Every row gives one point. The points of each table are mixes of a few directions, plus a little noise. Count the directions of each table, and those that both share. Where both have some left over, give the other angles between the two spaces (their principal angles), to ten degrees, smallest first.
In the rows, zero is written as 128.

First, 5 rows:
[[165 150 125]
 [112 118 129]
 [ 16  61 136]
 [181 160 124]
 [166 151 125]]
Second:
[[226 186 119]
 [125 126 130]
 [ 98 108 131]
 [115 121 129]
 [ 15  60 135]
 [175 156 125]
 [143 136 127]]
Directions: first 1, second 1, shared 1

First:
[[126 113 141 134 126 131 134 130]
 [105 146 101 226 105 109 179 117]
 [147 202  98  64 154 125 100 125]
 [156 126 142  56 161 144  94 141]
 [ 84  99 110 180  60 105 126 106]
 [141 127  92 118 138 127 105 129]
 [140  98  70 141 132 124  98 133]
 [ 67 100 194  91  39 114 103  99]
 [207  26 166 149 242 183 163 192]
 [107 242 166 123 124 117 179 109]]
Second, 10 rows:
[[125 145 130 171 116  80 134 191]
 [136 104 113 139  63 155 164 127]
 [125 123 128 125 144 153 103  96]
 [125  76  83  67 180 147 106  48]
 [141 124 136  64  87 145 203 123]
 [112 197 196 150 249 141   9  97]
 [132  92 100  90 110 153 155  91]
 [119 174 144 210 141  42 105 232]
 [137 105 115 108  76 157 171 113]
 [128 140 133 158 114 108 130 162]]
Directions: first 4, second 4, shared 1; angles 50, 70, 90

First (10 x 11):
[[ 91  67  53 125 111 191 112 183  83 139 164]
 [151 178 123  65 104 148 157  29 169 109 135]
 [142 138 196 170 161  65 123 160 127 137  94]
 [ 89  68  46 115 107 203 114 176  83 138 167]
 [152 165 209 191 166  25 122 131 165 121  80]
 [142 112 224 173 175  78 119 219  80 164  85]
 [166 179 173  45 116 153 168  48 137 132 124]
 [129 154  91 111 107 132 135  61 172 100 142]
 [119 128  95 135 118 131 124 111 148 114 138]
 [ 99  88  67 147 120 154 109 165 114 126 152]]
Second (10 x 11):
[[128 189 126  65  98 167 177 137   7 100 172]
 [129 210  69  90 106 137 187  96  60 109 173]
 [109 143 110 155  90  90 129 116 195  64 138]
 [163  51 111 132 160 149 125 149 176 224  92]
 [150 131 170 151 161  94 110 110 158 146  93]
 [110 126 167 133 166 121 157 195  58 191 127]
 [114 139 207 109 164 155  89 140  20 129 125]
 [121  82 106 157 160 133  85 111 176 163 109]
 [154 101 154 128  82 121 100 111 213  63 107]
 [100 108  60 159  93 113 120 114 218  89 144]]
Directions: first 3, second 6, shared 2; angles 30
